Rows are points. The points of each table are mixes of a few directions, plus a little noise. How many directions does each table use, and how many do they share? Where both have some left over, give the other angles between the two spaces (their principal angles), to ten degrees, smallest first.

First:
[[-55 -31]
 [ 75  41]
 [-16  -9]
 [-58 -32]
 [ 24  13]
 [ 32  18]]
Second:
[[101  56]
 [-42 -26]
 [-49 -28]
 [ 25  13]
 [-17  -8]
 [ 12   5]
 [-30 -18]]
Directions: first 1, second 1, shared 1

First, 8 rows:
[[ -16  -17    6   27    4   -7  -55  -36]
 [  -3  -12   24    1  -24  -13  -13   -2]
 [ -36   -9   -1   15  -24  -25  -26   -4]
 [  17  -14   36   -5  -18   -3  -12   -7]
 [   7   60 -121   -6  104   56   75   23]
 [  40   -3   32  -21   -4   13   19    6]
 [ -15   -3   -1    6  -10  -10  -11   -2]
 [   7   -2   24  -18  -30  -10   23   24]]
Second:
[[ -22   13  -15  -19  -42  -21   43   44]
 [ -24    3  -31    2  -42  -18   21   22]
 [   3   -6   -2   13    8    6  -19  -18]
 [  24  -30  -18   59   52   35 -109 -107]
 [  15   16   51  -40   23    2   45   42]
 [  37   -7   45   -5   68   29  -25  -28]
 [  -4   -1   -9    2   -8   -4   -2   -1]
 [   0    1    6   -4    4   -1    9    8]
 [ -19   13   -5  -19  -38  -20   47   46]
 [ -11   -4  -25   13  -21   -6   -6   -6]]
Directions: first 3, second 2, shared 1; angles 40

First (9 x 12):
[[-38   7  18   5  -4  28 -19 -44  -8   9  33 -17]
 [-15 -40 -16 -68  -6 -37 -44  77 -11 -79  14 -55]
 [ 22  12 -17  10  12  -7   7   3  41  30 -27  30]
 [ 40   9  24  64 -17 -15  24 -32 -58   7 -10  -6]
 [-26  -3  21  -2  -4  68  85 -24 -77  -2  26  30]
 [-50   8  20   1  -3  31 -35 -51   5  14  38 -21]
 [-69  26  -5 -24  29  92  23 -59  64  69  23  62]
 [ 48 -14  -2  20 -19 -75 -43  38 -18 -41 -19 -50]
 [ 84  -6 -48  -7  12 -81   3  92  59  -6 -75  28]]
Second (11 x 12):
[[-13 -33 -25  -9 -66 -38  22  88   4 -61 -78  17]
 [ -9 -11  -6  -7 -15  -9   4  22   6 -15 -16   2]
 [-32 -43 -23 -20 -47 -29  17  72  19 -48 -43   6]
 [  5  18 -12  15  27   7 -26 -21  43  46  54 -15]
 [ 65  43  33  34   3  11   9 -25 -77 -15 -49  15]
 [ 12  35   9  17  57  25 -31 -71  26  70  87 -20]
 [-91 -91 -54 -59 -58 -41  18 103  74 -50 -18  -4]
 [ 72  75  26  56  45  24 -28 -69 -21  55  33  -4]
 [ 26  16   6  18  -8  -3   1   4 -20  -6 -24   7]
 [-38 -33  13 -38   1  11  17 -14 -24 -22  -1   3]
 [  3  21  36  -8  58  41 -10 -92 -36  40  61  -8]]
Directions: first 4, second 3, shared 0; angles 30, 40, 40

First:
[[   9  -38   -3   -3   17   47  -10  -13   42  -30   23   -7   11    8
   -19  -17   18    2   33  -18]
 [ -22   39  -17   23    9  -39  -35   47  -71    4  -14   -8  -47  -12
     7  -11    1  -24  -14  -44]
 [  23  -33   58  -20    5   27   18  -52   41   -5    8  -20   32   38
   -24   14   12    1   31   28]
 [ -31   22  -13  -15  -31  -55  -27   57 -121  -49   10   19  -48  -84
   -28  -11  -38   -6  -42  -49]
 [ -13   -5   -3    1  -18   32   18  -45   22   17    6   -3   32   -3
    17  -16   19    9  -16    9]
 [  25  -15  -17    6   14   13   23   -2   80   11    7    8   14   30
    12   21   -7   24   25   35]
 [  20    5  -11  -20   13   -6  -23   30  -23    6  -47   28    7  -10
    -3   -1   -1  -30  -24    1]
 [  -9   26    7   29   -9  -22   35  -22   30   47    8  -17    0   34
    33   23   -3   23    3   34]]
Second:
[[  7 -16 -30 -14  14  -9 -25  41  39 -23  -2  25 -10  19 -17   7   7  -9
    7 -20]
 [  9 -27 -37 -33  17 -18 -40  59  67 -36  -8  43  -9  41 -33  16  20 -20
    4 -32]
 [ -6  -3  16  36   6  33  24 -44  14  14  32 -44   1   9  19 -12   3  24
   37   8]
 [-22   1 -22 -27 -15 -50 -17  33  64  -5  -3  38  -4  56 -14  29  31  -9
  -26 -19]
 [-19  32  33  41 -22  13  47 -64 -55  43  17 -47   6 -32  40 -13 -17  28
   -3  32]
 [-11  27 -17  12 -15 -22  10  12 -35  15  -4   6 -12 -31  20   0 -20   9
  -24   8]
 [ 17   2   0  28  15  35  11 -11 -47   2   6 -25  -6 -49  16 -23 -31  12
   22  11]
 [ 18 -11  63 -33  -5  19   1 -41 -51   0 -31  -6  34 -14 -22  -5   5 -27
  -16  17]
 [ 12  -7  77  -8  -5  38  20 -74 -53  14 -12 -36  36 -15  -6 -14   4 -11
    2  26]
 [ -6   1 -84  -1  11 -39 -31  88  57 -23   6  46 -36  16  -3  15  -4   3
   -3 -32]]
Directions: first 6, second 4, shared 3; angles 70

First (8 x 32):
[[ -40  -87    0   93  -33  -38   26  -46  -30  -87  -46  -19  -16   38
  -121   72  -32  -72  -21  -69  -78   42    6   -5   72  -42   -2   -3
    34   52  -58   28]
 [  -7  -16    0   17   -6   -7    5   -9   -5  -17   -9   -3   -3    7
   -23   14   -6  -14   -5  -13  -15    8    1   -1   14   -9   -1   -1
     7   10  -11    6]
 [   6   13    0  -13    4    5   -4    6    4   13    7    3    3   -6
    17  -11    4   10    3   10   12   -6   -1    1  -10    6    0    0
    -5   -8    9   -4]
 [   0    0    1    0    0    0   -1    0    0    1    0    0    0   -1
     0    0    0    0    0    1    0    0    0    0    1    1    0   -1
     0    0    1    0]
 [  20   43    0  -47   17   19  -14   22   14   43   23    9    9  -19
    60  -36   16   36   10   34   38  -21   -3    3  -36   21    1    2
   -17  -26   28  -14]
 [   4    9    0   -9    3    4   -3    5    3    9    5    2    2   -4
    11   -7    3    7    2    7    8   -4    0    1   -7    4    0    0
    -4   -5    6   -3]
 [  12   27   -1  -30   10   12   -8   14   10   26   15    5    6  -12
    38  -23   10   22    6   21   25  -14   -2    1  -22   14    1    1
   -11  -16   18   -9]
 [   5   12    0  -12    4    5   -3    6    4   12    7    3    2   -5
    16  -10    4   10    3   10   11   -5   -1    0  -10    6    0    0
    -5   -6    8   -4]]
Second, 9 rows:
[[  -2   -9  -30    3   -2   -9    3    7  -11  -19   32   18  -24   27
    21   17  -30   -3   11  -13   10    8    0  -24    6  -14  -16   -6
     2   -6    8  -25]
 [   2    3  -12   -6    2   -1    0    6   -2   -1   17    8   -9    8
    18    2  -10    4    6    0   10    0    0  -10   -3   -3   -6   -2
    -2   -6    8  -13]
 [  -2   -9  -22    4   -2   -7    3    4   -9  -16   22   12  -18   20
    12   14  -22   -4    7  -11    5    7    0  -18    6  -10  -11   -5
     2   -3    4  -17]
 [  -9  -21  -13   20   -8  -11    7   -6  -11  -26    4    4  -13   19
   -15   22  -19  -16    0  -20  -12   12    1  -11   17  -14   -7   -3
     8    8   -8   -5]
 [   7    8  -38  -16    5   -3   -1   19   -7   -5   50   26  -26   26
    53    6  -31   11   18   -2   29    1   -2  -29   -7   -8  -19   -7
    -5  -18   23  -38]
 [   4    3  -25   -9    3   -3    0   12   -5   -5   33   17  -18   18
    33    6  -21    7   12   -3   18    2   -1  -20   -4   -6  -13   -5
    -3  -11   14  -25]
 [   3    8   16   -5    3    6   -3   -2    7   14  -16   -9   14  -16
    -7  -12   18    4   -5   10   -2   -6    0   13   -6    9    9    4
    -2    1   -2   13]
 [  -6    6  101   15   -2   19   -4  -37   28   39 -120  -64   75  -81
  -103  -38   91   -9  -43   26  -55  -17    2   80   -2   33   51   21
     3   34  -43   92]
 [   3   10   23   -6    3    8   -4   -4   10   18  -23  -12   19  -22
   -11  -16   24    5   -7   13   -4   -8    0   18   -8   12   12    5
    -3    2   -4   18]]
Directions: first 1, second 2, shared 1

First (8 x 32):
[[ 22  39  20   5 -78  34  20  -3 -15   9  10 -40  32  -1  15  57 -45 -30
  -11  -7 -78  16 -88 -13   0 -41  15  20  18 -19 -49  -9]
 [ -1   1   1   0  -1   2   0   2  -1  -2  -2  -2   1   1   0   1  -4  -4
    1  -1  -2   3  -4  -3   1  -3   1   3   1  -2  -4  -2]
 [-49 -28 -22 -11  81 -39 -30  51  -1 -61 -47  16 -16  32 -11 -59 -19 -33
   31 -19  60  20  35 -53  10  -3  -9  32 -12 -10 -15 -32]
 [ 23  70  43  43 -10 -36  27 -46  46  39  56  35  68   6  -8 -13  23  56
   28 -12 -21 -23 -12   6 -29  46 -22 -13  34  65 -64  -6]
 [ 11   3   6   9   3  -7   6 -26  13  24  21  18   1 -11  -4  -7  32  35
   -2   8  11 -18  27  28  -8  26  -8 -23   1  23  20  15]
 [ 18  48  23  12 -61  19  19  -2  -5   4  12 -30  43   6  10  43 -44 -24
    2 -13 -69  14 -83 -21  -5 -32   8  23  22  -7 -64 -15]
 [-32 -77 -48 -46  29  27 -33  54 -44 -48 -62 -30 -72  -1   5  -1 -23 -58
  -22   9  37  24  25 -15  31 -42  19  16 -37 -63  64   1]
 [  9 -56 -23 -12  35   3  -9 -33   4  36  11  32 -57 -34  -8 -20  78  58
  -26  34  64 -35 101  71   2  47  -5 -57 -26  16 111  46]]
Second (10 x 32):
[[ -16   -6   20  -20  -33   43   -4  -12  -17    7  -42  -29   -8  -27
   -80  -30  -79  -24   10   15   33   13  -60  -27   13  -26   -6  -53
   -24   74   10  -17]
 [  -2  -23   -1    1  -14  -29    2  -10   -3    1   -6   -3   -9   -6
   -11   -2  -12   -3   15   36   24   11   35  -13   21    1    4    1
    -2   10   17   24]
 [  -7    3   22  -13  -19   34   -3   -3   -3   -3  -23  -10   -2  -12
   -39  -18  -40   -4    2   -7   10    0  -42   -7    1  -14   -5  -36
   -14   43  -12  -26]
 [ -40   35   51   30   14   48  -37   55   15   13  -10   22   26   25
   -22    4    1   36   39  -64   21    9  -46    4  -46   24    9   -2
    -9   85  -46  -53]
 [  -9   62   71   12   11   59  -39   60   57  -55   -6   48   27   28
    43   -8   57   93  -13  -81  -53  -33  -10   61  -38    9   22   -2
   -22   30 -121 -104]
 [  -6  -30  -16   18   -7  -60    3   -5    3   -6    5    9  -10  -10
     3   12   14   11   27   63   26   20   79  -19   29   12   16   29
     0   -2   25   47]
 [   0    1  -23   10   43   -5    5   -4  -36   71   38  -16   19   39
    31   31    5  -62    6  -59   11   -4  -56   -9  -50   25  -31   20
    48  -33   47   24]
 [  36    2  -97  -18   -4    1   45  -48   -6  -31    8   -4  -28  -61
    -9  -13    9  -11  -58   60  -58    6   22   -8   56  -43    1   15
   -11 -104   41   37]
 [  29   -5  -61   -3    2  -35   27  -24    8  -35   15   11  -21  -34
    24   -1   36   14  -33   58  -40    2   73    3   44  -17   13   32
    -6  -84   18   38]
 [  14  -35   37  -15    8  -62   -6  -11  -22   37   20  -23    6   56
    58   27    6  -47   10  -25   24  -25   12    9  -28   26  -23   -4
    42  -15   15   22]]
Directions: first 3, second 5, shared 0; angles 50, 60, 80

First:
[[ 32  83 -53  12  20  30  -4  32   0  67   0  -8  19   3 -93  23 -20 -47
  -52 -25  14  -5  -5 -23 -37  10   0  21   2  26  21  21]
 [  6  14  -9   2   4   6   0   6   0  12   1  -1   2   0 -16   4  -2  -8
   -9  -4   3  -1  -1  -4  -6   2   0   3   1   5   4   3]
 [ 27  71 -45  11  18  27  -3  29  -1  57  -1  -7  16   3 -80  20 -18 -39
  -44 -22  13  -5  -5 -19 -32   8   0  19   1  21  17  19]
 [-29 -75  48 -12 -19 -28   3 -30   0 -59   0   7 -18  -2  84 -21  18  42
   47  24 -14   6   5  20  34  -9  -1 -19  -1 -21 -18 -19]
 [-14 -36  23  -5  -9 -14   1 -15   1 -30   1   3  -8  -2  41 -10   8  21
   22  11  -6   3   2   9  16  -4   0 -10   0 -11  -8 -10]
 [  8  19 -11   3   4   6  -1   7   1  15   0  -2   4   1 -20   6  -5 -10
  -12  -7   3  -1  -1  -4  -8   2   1   4   1   5   5   4]
 [  8  21 -14   3   5   8  -1   9  -1  17   1  -2   5   1 -25   6  -5 -12
  -13  -7   4  -2  -1  -7  -9   2   1   6   1   6   5   5]
 [-22 -55  36  -8 -14 -20   3 -22   0 -44   0   5 -13  -2  62 -16  14  30
   35  18 -10   4   3  15  25  -6   0 -14  -2 -16 -14 -14]
 [-16 -41  26  -6 -10 -15   2 -17   0 -33   0   4  -9  -2  46 -11  11  22
   26  13  -7   3   2  11  18  -4  -1 -11  -1 -12 -10 -11]]
Second, 11 rows:
[[  28   17    3   10   16   11   -6    9  -10   19   12  -14   23    2
   -19    4   19  -19  -23  -13    3    9   -1   -2  -18  -19   -6   12
    12    2   -3    5]
 [   4  -26   26    2    5   -4    3   -4    2  -16    8  -12   13   -4
    23    0   21    3    5   11   -6    9    2    6    3  -15   -9    1
     9   -9  -18   -5]
 [   7    8   17    0    0   -2    0   -2  -12  -10   17   -2    2    3
    21  -18   12    8   -6   -1    9   21   14   -3    9   -7   -3   -8
     0  -16  -11   -2]
 [   1  -18   27   -1    3   -2    6   -1    1  -19   13  -11   14   -5
    24   -4   20    7    3   18   -1   19   11   -3   10   -9   -9   -2
     6  -18  -23   -4]
 [ -96   24  -96  -30  -35    6   35   21   80    5  -71   35  -56  -20
   -77   59 -121   10   33   62   -3  -59   -5  -40   34  119   20  -12
   -43   21   25   12]
 [   7   34  -17    2    8   14    8   18    7   19    4   -9   14   -6
   -34   11  -10  -15  -20    9    9    7    9  -17   -6   10   -5    6
    -1   -3   -7    9]
 [   7   18  -19    6    6    8   -2    8    6   22   -7   -2    5    0
   -32   12   -9  -17  -13   -7   -1  -10   -8   -3  -15    4    1   11
     3   14   10    6]
 [   3  -49   39    2    0  -15   -7  -17  -10  -26    9   -5    4   -1
    49  -13   31   13   20    0  -11    6   -5   21    5  -29   -5   -3
    11   -7  -11  -11]
 [  18  -28   14   12   18    5   -5    1    3    5   -1  -22   28   -6
    -4   18   27  -14   -5   -2  -16   -6  -16   12  -21  -26  -12   21
    22    8   -9   -3]
 [  13    8   11    2   -1   -3   -6   -5  -17    0   13    5   -2    6
    16  -19   11    4   -5  -16    8   10    6    4    1  -12    3   -7
     0   -6    0   -2]
 [  12   15   -1   -4  -19  -21  -30  -23  -48    6    5   42  -46   25
    34  -50   -5   16   14  -64   11   -8   -6   26    0  -17   30  -21
   -18   15   44   -8]]
Directions: first 1, second 4, shared 1

First:
[[  8  15   1   2  -2   2  -8  -8 -10  28  -4  16   0  -6   1 -22  -1  -2
   28  -8 -19   8 -16   3   9  28  27  14 -27  15  32   7]
 [-20 -26  23 -36  -6 -21 -10 -24 -44 -15 -33 -34  16   9 -11  27  -9   6
   12   9 -35  44   2  17  23 -12 -81  -1  29 -19   9 -67]
 [ -9  14  -8   1   9  10  -7   6  -8  34 -31   1  22  10  -2 -13 -23 -32
   25  12  -5 -10  -3  -8  13   6  17  -7  -5   7  11  -8]
 [ 44   6  -6  37 -15  -5  18   6  52 -33  93  43 -62 -36  18 -13  58  64
  -45 -40  30 -12  -7   3 -44  21  57  25 -38  16  -5  86]
 [ 23  11  -9  22  -4   5   8   6  29  -3  42  27 -29 -16   9 -15  24  22
  -14 -19  15 -15  -5  -4 -19  15  46  12 -25  13   0  47]
 [-40 -33  -5 -18  11   2  13  27   2 -52 -31 -60  28  33 -12  60 -25 -35
  -49  38  42 -16  43 -13  -4 -81 -85 -49  88 -43 -83 -55]
 [  3  14  -9  11   3   9  -2   8   9  20  -2  11   5   1   3 -14  -3 -13
    7   0   6 -15  -4  -8   0   8  32   0 -11  10   5  17]
 [ -6 -23  28 -33  -9 -24 -11 -32 -40 -14 -16 -16   1  -4  -9  15   2  23
   15  -4 -42  52  -5  19  19   7 -61  13   7  -9  28 -48]
 [  8  11  -2   5  -1   3  -4  -4  -1  17   1  16  -1  -6   2 -15   2   3
   13  -7  -8   0  -8   0   2  17  23  10 -22  12  18  13]
 [-10  14 -15   9  12  19   1  19   8  23 -21  -1  22  14   0  -6 -21 -39
    8  16  18 -29   5 -15   3 -10  23 -17   7   2 -14   5]]
Second, 8 rows:
[[-10 -10  -8   4   5   5   9  18  15 -24   1 -17   4  12  -3  22  -4 -12
  -29  11  29 -18  18 -10 -11 -34 -17 -21  31 -15 -41  -4]
 [ -5  -5  -4   1   3   2   6  10   8 -14   1 -10   3   6  -2  12  -3  -6
  -17   7  16 -10  11  -4  -5 -19  -9 -12  18  -8 -23  -1]
 [-14 -11 -10   4   6   6  12  22  19 -32   3 -22   5  13  -2  27  -6 -13
  -38  16  37 -23  25 -11 -14 -43 -23 -27  40 -18 -54  -3]
 [-11  -9  -8   3   5   3  11  18  15 -25   1 -17   4  12  -2  20  -4 -12
  -29  12  29 -18  19  -8 -11 -34 -17 -21  30 -14 -43  -3]
 [ 30  27  22  -8 -15 -12 -29 -51 -42  70  -4  50 -13 -32   5 -60  12  33
   85 -35 -84  53 -53  26  32  96  52  60 -90  42 121   9]
 [ -2  -2  -1   1   1   1   2   3   3  -4   0  -3  -1   3  -1   4  -2  -1
   -6   3   6  -3   3  -2  -2  -7  -4  -3   6  -3  -8  -1]
 [ -7  -6  -6   1   3   3   6  12   9 -16   1 -12   3   7   0  15  -2  -8
  -19   8  19 -11  12  -7  -7 -21 -11 -13  21  -9 -26  -2]
 [ 19  17  14  -5 -10  -7 -18 -32 -26  44  -3  30  -7 -19   3 -38   7  21
   52 -21 -54  33 -34  16  20  60  32  37 -58  25  75   5]]
Directions: first 3, second 1, shared 1
